Rows are points. Each copy is the shape, with its points in the same order, turned, moved and blurred by noise. Say if it was mirrored as well.
In the rows, zero is written as 128.

Shape (8 x 2):
[[161 148]
 [113  93]
 [142 207]
 [124  96]
 [ 98 104]
 [136 186]
 [156 135]
 [114  93]]
Copy 1 (8 x 2):
[[146 134]
 [113  70]
 [111 185]
 [127  76]
 [105  78]
 [118 162]
 [143 123]
 [119  65]]
Copy 1 is: only turned
Copy 2 (8 x 2):
[[167 175]
 [138 102]
 [115 223]
 [152 119]
 [120 113]
 [115 201]
 [154 166]
 [147 109]]
Copy 2 is: only turned
Copy 3 (8 x 2):
[[176 113]
 [101 107]
 [205 164]
 [111 101]
 [100 127]
 [184 156]
 [164 108]
 [103 107]]
Copy 3 is: only turned

Shape (7 x 4):
[[114 120 143 103]
 [108  99 115 227]
 [138 109 151  70]
 [165  92 114 167]
 [ 59 127 112  82]
 [152 104 163 144]
 [158 144 142 114]]
Copy 1 (7 x 4):
[[102 134 156 130]
 [172  25 151 154]
 [104 176 164 133]
 [187 104 146 139]
 [ 52 120 119 149]
 [156 122 187 132]
 [133 138 166  96]]
Copy 1 is: mirrored
Copy 2 (7 x 4):
[[ 88 127 144 136]
 [190  50 139 126]
 [ 71 138 163 147]
 [152  98 167 176]
 [ 64 109  87 125]
 [135 115 190 133]
 [122 160 158 160]]
Copy 2 is: mirrored
Copy 3 (7 x 4):
[[109 145 127 117]
 [113 100  59 202]
 [115 147 170  93]
 [145  95 107 160]
 [ 54 146  93  69]
 [126 125 144 164]
 [157 156 128 123]]
Copy 3 is: only turned
Copy 4 (7 x 4):
[[102 109 148 112]
 [171  75  83 192]
 [ 89 110 151  77]
 [158  82  82 110]
 [ 41 127 148 156]
 [156  94 135 103]
 [132 140 132  93]]
Copy 4 is: only turned

Shape (14 x 8):
[[145 150 169  87 109 142 141 118]
 [168 136 170 149  97 177  75 118]
 [134  86 177 126 116 144  93  54]
 [122  90 122 124 113  89  92 151]
 [169 147 101 163  83 133 136 124]
 [146 124 163 166 123  88 113 119]
 [ 93 174 119 137  76 148 147  96]
 [ 85  86 108 191 107 129 108 164]
 [218 122  89 155  84 244 131 129]
 [ 56 138 135  95  88  98 127  70]
 [124 145 154 111  56 156 119 122]
 [114  93 154 114  64 142  69 108]
 [152 115 106 190 152  83  91 161]
 [124 128 128 158  98  83 162 128]]
Copy 1 (14 x 8):
[[114 137 165 111 127 130 172 159]
 [118 183 166 155  99 165 108 136]
 [147 138 144 181 120 153 166  88]
 [ 92 106 111 140 121  83 113 107]
 [140 116 129  99  82 141  93 163]
 [114  87 173 147 118 126 103 111]
 [ 91 103 126  79  82 186 162 137]
 [ 61  80  78 165  94 135  84 128]
 [178 191  87 124  84 175  89 226]
 [ 88  95 118 101 110 142 205  77]
 [ 88 154 143 111  78 146 164 146]
 [ 99 175 117 155  79 126 152  96]
 [107  90 134 141 133 108  43 114]
 [105  54 148 111  93 119 126 132]]
Copy 1 is: mirrored
Copy 2 (14 x 8):
[[149 154 165 105  83 140 135 123]
 [168 164 148 156  86 128  50 134]
 [162 110 183 123 106 126  69  63]
 [145  84 108 111 147  95 111 125]
 [156 162  94 163 127 133 131 115]
 [125 119 153 167 142  94 112 116]
 [104 147 102 132  78 153 137  89]
 [127  59  77 158 136 144  81 122]
 [242 190  84 149 121 197  81 138]
 [ 78 103 135  96 100 116 128  42]
 [153 140 112 114  53 120 113 105]
 [159 112 124 120  82 100  70  88]
 [118 113 111 176 192 106 103 147]
 [124 117 116 161 139 107 169 103]]
Copy 2 is: only turned
Copy 3 (14 x 8):
[[131 111 213 120 109 134 132 111]
 [143 166 209 190  81 131  92 129]
 [131 101 177 187 116 143  75  59]
 [124 111 106 132  85  91 100 144]
 [154 171 138 142  84 142 159 128]
 [135 143 146 151 104  69 133  96]
 [ 97 182 160 104  84 151 151  79]
 [ 64 146  97 170  62 104 123 148]
 [161 157 193 199  69 232 175 170]
 [ 90 136 135  78 105 131  92  39]
 [118 142 191 118  52 147 118 105]
 [122 124 158 152  54 135  56 103]
 [139 158  97 183 112  61 132 161]
 [124 138 116 122  93  92 168 104]]
Copy 3 is: only turned

Shape (14 x 11):
[[172 177  89 125 169  92 154  77 150 138 150]
 [150  74 172 122 102 155  79 156 140  87 145]
 [124 161 143 114 157  91  98  84 130  62 109]
 [ 91 174 133 164 125 177 179 116 134 162 147]
 [144  61 190 100 156  94 138 151  86 130 149]
 [145 118 148  83  84  98 181 136 102 138 166]
 [124 171 181 146 154 114 118 154 200 111 112]
 [106  94 101 123 137 139 185 153 195 116 124]
 [ 75  95  94 128  90 134 145  59 186 139  95]
 [173 146 191  93  90 176 131  74  91  84 118]
 [114 135 127  77 100 113 104  90 121  73 117]
 [138 115 170 148  92 202 171  95 103 111 163]
 [118 126  82 170 139 103 141 125 168 121  72]
 [126 122  88  55 174  91 147 148 107 172  98]]
Copy 1 (14 x 11):
[[139 155  83 111 132 103 183  71 154 116 149]
 [228  97 171 119 119 144 119 175 109 114 131]
 [148 114 110  97 125 135 118 109 162  46 120]
 [ 77 179 157 108  90 130 141 144 140 170 140]
 [179 113 186 124 123 104 200 147  86  64 131]
 [148 153 142  82 113 150 218 163  81  97 167]
 [158 137 120 128  88 116 154 173 203 106  79]
 [131  88 115 153  79 132 184 160 129 174 121]
 [109 115  86  95  64 137 120 117  70 160  80]
 [173 151 197  53 122 234 144 104 128  81 121]
 [144 101 101  71 124 169 132 138 108  66 124]
 [143 142 216  86  78 180 132 125 114 137 158]
 [121 133  86 178  96 130 122 124 117 135 106]
 [ 98 133 104 136 193 100 215 143  86 116  96]]
Copy 1 is: only turned
Copy 2 (14 x 11):
[[171 177 129  78 156  84 161 130  92 120 168]
 [151  89 132 154  62 150  95 166 138  87  91]
 [152 172 131 102  99 136 149 109  84 143  76]
 [114 199 126 191 172  89 105 170 101 102 154]
 [ 88  67 179 127  78 131 115 141  78 105 145]
 [ 98  88 137 139 114  40 118 128 106 101 136]
 [179 161 164 123 138 127  71 182  85 149  87]
 [115 150 176 126 143  93 130 214 170 131 123]
 [128 199 147 166 101  90 136 137 197 174 145]
 [167 116 131 208 104 103 161  89  90  80  82]
 [129 142 113 127  95 106 143  95 137 130  72]
 [128 149 136 222 100  92 142 155 107  50 130]
 [143 173 123 123 124 119 150 200 131 191 137]
 [ 85  92 142  90 183 123 144 119 126 166 158]]
Copy 2 is: mirrored

Shape (15 x 12):
[[120 112 195 144 126 135 101 139 159 120 119  84]
 [117  80 148 185 106  90 142 157 189 133  90 125]
 [107 127 146 167 128 186  99 115 105 137 175 168]
 [172  70 141 143 141 151  98  85  66  51 121 139]
 [124 134 157 131 116 110 139 136  89 107 176 129]
 [129 163  87 144 159 124 110 144 104 139 171 133]
 [101 143  82 160 146 102 172  98 128 141 134  91]
 [157  73 124 148  90  81 147 117 192 156 120  98]
 [161 124 166 141 185 122 106 119 134 141 105 151]
 [ 89 149  93  89 156 182  90 167 126 191 120 141]
 [ 61  79  98  94 137 144 130 147 168 132 199 125]
 [120 106 144 150  87 173 249 123 195 139 111 116]
 [108 150 146  84 111 135 128 109 181 116 117 166]
 [134 123 110  79 102 125 124  83 121 163 138 116]
 [152 150  71 144  91 151 133 127 156 168 180 100]]
Copy 1 (15 x 12):
[[131 101 138 164 171  99 143 129 176 146 157 140]
 [141  97 183 124 116  49 128 151 141 111 151 167]
 [ 81 125 144 177 108 199 118 157 142 161 131 143]
 [169 148  66 163 100 143 133  97  77 189 139 156]
 [ 97 146 115 102 117 151  96 131 139 139 165 111]
 [ 90 112 116 136 134 173  67 144  93  89 105 116]
 [ 73 105 129 136 116 107 133  96  87  56 124 135]
 [155  64 174 102 110  91 139 101 145  91 165 159]
 [149 139 144 173 170 144  85 112 113 120 130 178]
 [106 105 162 146 182 190 152 181 115 103  53 105]
 [ 76  93 112  96 146 178 179 192 133  86 130 162]
 [142 151 178 134  72 105 194 133 186  39 155 126]
 [124 125 149 111 138 153 144 114 185 109  79 168]
 [114  99 151 109 148 177 151  76 120 106 113 125]
 [102  52 141 142  96 176 113 123 148  62 124  89]]
Copy 1 is: mirrored
Copy 2 (15 x 12):
[[ 94 172 171 132 107 159  68 141 111 117 145 136]
 [159 160 139 168  88 127  50 180 136 110  92 146]
 [116 120 116 162  50 184 113  60 117 113 156 110]
 [167  95 174 161 133 118 104  63  52 135 186 124]
 [ 99 106 136 131  83 115 131 103 129 105 165 156]
 [115 141  59 137 104 131 145  90 140 129 163 134]
 [122 141 101 144 138 104 146 110 163 111  84 109]
 [162 143 155 133 105 105  60 163 179 160 100 129]
 [141 167 132 148 102 167 129 120  86 172 136 166]
 [101 141  39  94  85 200 125 137 103 146 137  80]
 [128  82  90  86 120 196  84 119 177  85 133 126]
 [168 138 193 139  70 152 143 186 178  81  82  70]
 [156 153 136  56  62 157 117 120 109 109 111 132]
 [119 110 126  75  97 121 117 104 136 172 119  95]
 [133 153  94 118  84 120 115 108 206 141 154  70]]
Copy 2 is: only turned
Copy 3 (15 x 12):
[[121 137 136  90  99 157  97 174 135 123 138  69]
 [140 143 155 150 141 155 136 180 205 128 128  78]
 [ 89  91 142 132 121 151  96 112 128 119 173 183]
 [ 87  77 211  58 107  75 132 139 133 110 111 130]
 [ 80 115 112 118 121  99 157 153 118 128 158 130]
 [116 115 102 143 170 107 116 134  99 144 121 164]
 [132 114 108 183 133  79 136 108 138 147  92  94]
 [157 146 135 135 109 112 125 178 222 177 121  85]
 [135 147 191  99 158 118 105 133 116 160 153  97]
 [102 159 118 136 142 202 110 111 106 180  80 162]
 [ 83  96  64 104 149 180 145 108 182 172 111 123]
 [175 105 144 174  71 168 199 107 187 160 149  67]
 [140 190 116  90 125 149 154  86 157 126 130 132]
 [105 176 118 109  84  95 126 110 148 183 102 144]
 [157 116  90 156  99 124 113 144 153 178 113 176]]
Copy 3 is: only turned

Shape (15 x 12):
[[161 135 121 137 131 106 103 125 123 154 113 163]
 [125 169 104 121 105 146 129 104 116 112 139 157]
 [129 110 108 157 109 106 141 249 118 150 151 157]
 [ 72 109 101  83 159  98 124 182 115 133 131 132]
 [150 106 146 138  96 103 141  91 146 123 111 137]
 [103 114  99 137  91 104  90  93 162 140 121 152]
 [148 135 190 142 163 116 127 152 186 227  62 139]
 [115 122 107 156 110 124 125  94 127 129 113 121]
 [ 47 122 155 127 138 198 111  97 209 144 148 139]
 [156 119 159 141 152 106 129 102 197 127 138 136]
 [156 115  96 144 130 110 120 208 146 130 103 127]
 [144 135 194 128 104 159  79 101 150 118 142 123]
 [ 93 228 135  81  97 115 108 140 172 133 128 129]
 [153 123 119 125 111 128 119  92 138 156 152 110]
 [ 86 148 123 161 118  97  93  90 145 122 137 123]]
Copy 1 (15 x 12):
[[125 142  88 129 153 136  87 123 132 144 121 173]
 [ 89 187 105 104 106 125 125 136 148 128 148 163]
 [204 164 145 174  89 130  45 185 116 157 146 160]
 [112 123 109 127 117  93 100 220 112 165 122 133]
 [113 105 101 122 102 137 104  93 144  89 129 154]
 [ 85 111 113 138 125  92  81 137 184 109 128 166]
 [166  84 149 134 179 143 102  96 119 160  26 173]
 [ 88 142 122 143 130 126 107 133 151 102 146 145]
 [ 86  86 210 111 136 100 173 146 193 149 140 157]
 [150 103 110 126 140  97 139  80 139 116 136 144]
 [180 165 109 158 139 122  86 175 137 130 110 127]
 [111 120 154  84 154 136  99  86 168 134 173 135]
 [104 179 166  55 130  48  95 135 131 129 100 148]
 [ 94 129 105 141 117 115 110  88 151 149 143 119]
 [ 74 138 140 145 159  87 104 120 133  96 157 157]]
Copy 1 is: only turned
Copy 2 (15 x 12):
[[125 166 103 119  90 135 114 141 162 151 136 128]
 [141 166 123 118 123 140 149  95 150  91 133 129]
 [141 129  79 130  77 112 217 219 172 132 112 132]
 [ 66 102  89  98 131  99 170 166 134 121 106 147]
 [169 135 146 114  98 108  99 136 124 138 126 115]
 [134  98 116 112  75 124  98 104 157 107 128 120]
 [100 117 152 138 108 120 127 165 175 241 149  52]
 [142 124 123 143  97 142 119 113 122 120 105 124]
 [129  35 162 128 150 144 163  79 147 131 184 108]
 [170 106 126 118 149 127  92 151 146 157 157  97]
 [140 126  95 114 104 144 162 193 179 157  74 128]
 [152 125 196 132 126 153 108 140 159 125 174 147]
 [ 89 144 164 110 152 113 144 124 213  72 131  74]
 [137 137 131 110 104 167 107 142 116 113 148 106]
 [123 103 120 164 117 121  93 114 151  92 133 124]]
Copy 2 is: only turned
